Every row gives one point. To make a cloud, some directions were put in groups of two or more. Within a group, all points are equally far from the middle, so they leave a hole (a ring in 2 directions, a hollow ball in 3). The other directions are filled evenly. Then the cloud was stretched, turned, moved and blurred a little. Count the holes, and give their numbers of directions, smallest first.
In the rows, zero is written as 128.

Cloud:
[[134  85]
 [177 114]
 [175 113]
 [171 100]
 [145  87]
 [ 78 177]
 [ 70 166]
 [113  91]
 [ 66 144]
 [156 166]
 [ 79 177]
 [167 154]
 [111 187]
 [ 66 157]
 [ 68 135]]
Holes: 1 (2)

Cloud, 20 rows:
[[132 146  90]
 [149  80  82]
 [ 86 119 166]
 [123  58 150]
 [209 124 102]
 [186 129  70]
 [100  73 141]
 [178 147 184]
 [143  61 108]
 [159  76 175]
 [188  83 149]
 [ 89 128 162]
 [140 124  76]
 [125  59 143]
 [153  74  87]
 [115 159 182]
 [188 161 159]
 [115  91 198]
 [125 107  85]
 [141 139 205]]
Holes: 1 (3)

Cloud (32 x 4):
[[231 121 130 164]
 [139 146  83 167]
 [141 108 103 135]
 [138 148 151 188]
 [170  63 155 154]
 [ 95  86 140 190]
 [165  41 123 145]
 [159 102 182 147]
 [194  72 134 144]
 [129 157 117 170]
 [167  47 139 146]
 [128 112 156 151]
 [136  71  99 134]
 [116 112 118 139]
 [203 127 155 104]
 [176 106  97 156]
 [106 227 130 136]
 [196 100 111 149]
 [115  74 171 167]
 [138 184 132  93]
 [207 102 134 200]
 [146  90  55 164]
 [203 180 173 134]
 [146 102 139 163]
 [225 106 131 168]
 [190 106 121 177]
 [166  40 165 196]
 [150 101 155 116]
 [135 140 146 103]
 [188 119 159 232]
 [118 112 154 120]
 [119 103 118 191]]
Holes: 0

Cloud:
[[144 102 190 193  82 120]
 [ 52 111 171 163  97 124]
 [ 65  89 150 188 160  96]
 [ 59 102 135 153  69 120]
 [132 129  92 113 129  38]
 [ 97 163 185  75 120 129]
 [125 123 149 126  42 125]
 [118 107 155 152 202 124]
 [153  63 133 190  77  71]
 [113 156 144 131 196 129]
 [125 132 177  73 133  48]
 [138 151 208 120  98  84]
 [104 128  60 180 141 114]
 [129 118 197 200 117 129]
 [ 71  81 125 126  98  48]
 [ 67 105 201 128 133  95]
 [103 166 175 131 149  48]
 [107 145 195 183 144  87]
 [104 126 164 177 189 112]
 [ 66  86 127 192 111  62]
 [ 80  62 150 139 178 113]
 [140 113  69 204 109  84]
 [110  87 163 203  78 158]
 [133 148 208 134 124  67]
 [107 145 204 104  87 120]
 [ 86  93 132 186  52 101]
 [114 175 128 201 118 117]
 [124 131 117  66 174  94]
 [124 149 149 130 199 125]
 [ 62 112 196 128 129  84]
 [159  60 175 171 118 102]
 [121  57 110 200  79  72]
 [ 76 104 121  63 163 111]
 [152 147 166 147 179 115]
 [ 74  98 125 213  89  83]
 [170 163 124 127  93 141]
 [ 65 153 109 107  98  91]
 [101 153  66 135 110 124]
 [111  96 207 165 108 147]
 [158 129 178 202 119 128]
 [113 111  76  97  80  99]
 [104 144  82 136 108  47]
 [140 179 179 157  96  99]
 [113 174 147 100 176  82]
 [151 111 164 145 171 173]
 [115 124 192 135 145  40]
 [122 108 171 164 192 121]
 [ 68  93 138 181 124  47]
 [ 89 145  74 109 104  91]
 [124  94 174 121 106 192]]
Holes: 2 (3, 3)

Cloud:
[[173  99 101 150 153 183 135  87]
 [137 104 144  78 151 146  84  92]
 [136 114 191  35 146  86 184 129]
 [145 153 124 148 214  72 140 133]
 [130  49 199 160 163 171 170 163]
 [170 149 141 157 140  81 180 150]
 [150  98 149 100  43 149 170 159]
 [134 130 196 152 157 211 162 122]
 [118  86  77  96  68 202 143  95]
 [ 70 190 141 127  95 183 125  89]
 [ 98 139 136 174  98  93 137  90]
 [ 82 160 196 122 119 180  83  58]
 [121  66 149 134  54 164 139 116]
 [122  59 191  92 100 172 196  95]
 [ 91 121 142  81 145 110 134 166]
 [132 147  72 104  43 133 155  83]
 [150  69 102  64 143 176 200 102]
 [130 171 162  53  90 106 109 112]
 [123  91 145  86 135  43 151  78]
 [169 124 191 115 111 182 106  74]
 [118 154  84 152 100 160  60 120]
 [135 118 114  66  33 142 105 117]
 [128 149 170 104 199  92 109  74]
 [143 166 138  65 134 104 172 160]
 [189 166 158 137 145  74 142 179]
 [108 119 184 102 123  50 172 182]
 [217 135  65  61 182 120 166 104]
 [175 158  46  83  71 151 105 110]
 [126  89  79 114  47 160 146 110]
 [ 92 182  75 123  83 134  78 122]
 [152 181 147 162 128 156 142 124]
 [ 86  63 151 195 158 135 163 201]
 [188  94 151 131  95 136 113 118]
 [172 143 114  77 134 176 191 154]
 [134  89 111 192  82 190 147 126]
 [158  76  97 149 106 132 178 142]
 [ 92 123 133 110 200 116  99  93]
 [118  78  80  93 132 211 163  84]
 [ 77 159 136 215  87 123  95 120]
 [113  73 176 158 172 170 122  69]
 [106 102 149 183 140 159 221 125]
 [131 149  48  91 111  88 145 147]
 [136 162  42 138 140 141 114 141]
 [146 108 168 137 173  74 178  95]
 [146 108 109 126 118 225 110 105]
 [177 115 161  40  83 133 191 129]
 [ 41  79 129 130 119 144 146 143]
 [ 93 183 172 154 125 181 110  58]
 [188  94 101  56 123  89 205 100]
 [ 92 114 147  80 117 198 124  21]
 [140  91 202 117 202  90 111 113]
 [135  94 160 132  34 133 113 123]
 [ 85 151 127 147  93 218 105 152]
 [150 143  87 179 110 179 109 151]
 [131 135 209 176  81 201 147 121]
 [143  89 203 141  92 144 120 127]
 [151 115  97 201 178 174 197 160]
 [106 112 195  82  24 187 147  76]
 [143 155 167 117  80  69 174 120]
 [149  77 154 148 137 157 108 111]
 [ 86  97 222 172  97 188  93  80]
 [ 91 112 111 114 132 173  93 132]
 [161 103 167 134  99 171  86  86]
 [178 125 187 140 121 176 149 134]
 [153 114 113 191 121 173 143 182]
 [ 89 148 153 133  62  95 154 166]
 [130  59 165  66  98  93 135 104]
 [112 128 114 201 177 100 148 166]
 [102  42 199 128 161 113 170 127]
 [103  96 110 197 170 104 185 177]
 [117 104  39 122 131 195 141 140]]
Holes: 2 (2, 4)

Cloud:
[[166 118 143 172 107 157 155  90  90]
 [122 136  56 138 149  63 156  81 110]
 [143  73 169 180 146 133 136  87 111]
 [ 97 144 157  82 110 167 155  67 170]
 [ 62 184 131 148 162  79 155 153 119]
 [126 156 145  73 185  93 110 169 152]
 [ 92 233 138 169  62 134 136 132 149]
 [ 80 120 184 100 171 179  88 152 150]
 [ 75 117 156 108  93  73  96 112 167]
 [110 150  75 167 182 187 124 104  89]
 [ 61 140 182 139  71 119 127  61 138]
 [142 134  83 164 153 182  85 152 161]
 [ 93 182 109 137 148 145 117  77  84]
 [180 174 134 105 124 113 186 114 149]
 [109 107 157 111 159 150 133 193 196]
 [140 223 149 157 159 166  90 102 115]
 [123 152  75 130 132 249 150  75 143]
 [179 149 116 170 183 181 149 131 131]
 [ 24 107 146 115 146 106 166 152 152]
 [120 125  63 152 123 121 175  41  92]
 [ 71 147 126 156 100 159  89 127 185]
 [104 173 159 127 151  50 191 103 139]
 [184 149 132 129 188 186 104  72 158]
 [150 113 135  96 167 206 172  95 118]
 [131  71  97 138 153  58 164 130 134]
 [ 60 205 137 152 132 219 125 107 159]
 [172 123 141 152  97 171 154 175 146]
 [ 62 152  81 123 127  78 136 134 169]
 [ 66 113  71 145 108 110 145 147 148]
 [ 61 133 196 160 127 205 121 151 133]
 [ 54 153 131 135 197 145 181  96 146]
 [121 191  93  81 105 138 137 102 127]
 [111 196 143 126  92 189 182 128 100]
 [151 188 163 160 178 107 108  76 117]
 [ 95 184 108 137 127  95 169 147 182]
 [ 97 152 118 154 134 207 121  86 171]
 [156 168 162 137  97 119 179  90 106]
 [121 138  72 196 162 183 206 122 140]
 [ 87 129 137 148 137 137 154 104 203]
 [113 101 109 149 162 209 196 112 112]
 [143 127 186 195 129 213 117 121  96]
 [134  80 147 162 146 123  57 128 160]
 [ 87 186 145  86 124 173 192 165 136]
 [ 45  89 172 126 136  82 125  97 140]
 [130 165  88 109 204 165 125 124  95]
 [ 35 217 109 119 100 167 195 117 160]
 [163 162 125 153  57 133 137 113 120]
 [ 81 173 142  78  72 186 127 139 180]
 [ 68 103 144 130 123 136 139  53 116]
 [ 95 132 133 207 122 142 127  85 175]
 [ 96  97  62 167 134 104 141 118 139]
 [ 55 117  88 176  83 201 190  83 145]
 [108  87 154  58 123 154 161 127 203]
 [ 99  93  96 132 191  98 141 155 190]
 [146 139 151 110 123  74 189 103 112]
 [143 189 161  90  99  88 110 105 191]
 [118 156  88 158  87 154 214 154 168]
 [101 104  62 141 139 100 174 139 114]
 [111 178  88 118 140 100 162 147 186]
 [119 165 131 161 147 143 125 215 155]
 [ 69 188  85 109 131 192 153 103  81]
 [ 21 151 123 107 116 121 205 153 124]
 [114 145 139 138 121 194 104 117 205]
 [ 85 176 145 188  89 120 131 150 191]
 [ 92 143 147  89 117 148 183  57 122]
 [ 49 188  99 140  89 109 156 117  97]
 [160 161 151 151 131 188 165 125  91]
 [ 80 142 109 119 206 164 176  82 161]
 [176 136  98 168 104 137 111  70 123]
 [174 163 153 127 116 191 154  60 124]
 [184 155 101 162 166 138 166  95 140]
 [152 152 140 196  72 168 144 102  75]
 [100  83 141 153 123 202 148 120 134]
 [107 191 174 151 172  99 110  81 130]
 [ 55 132  95  91 125  62 137 100 183]
 [115 138 117 166 118 158 119  38  98]
 [139 101 125 138 152 115 168 175 176]
 [100 114  97 178 135  65 158 146 110]
 [111 132 150 147 189 154 111  90 173]
 [154  73 135 168 100 132 160  71 124]
 [183 118 142 132 101  97 153  45  99]
 [114  85 145  72 112 183 107 121 187]
 [156 134 121 177 132 183 112  83 168]
 [ 72 162 139 113 116 153 191 196 161]
 [103 191 108 152  90  58 147  94 144]
 [122 106  85 169 187 150 114  97 145]
 [ 58 181  92 114 102 176 224  70  95]
 [131 152  77 128 165 186 119  62 113]]
Holes: 2 (3, 3)
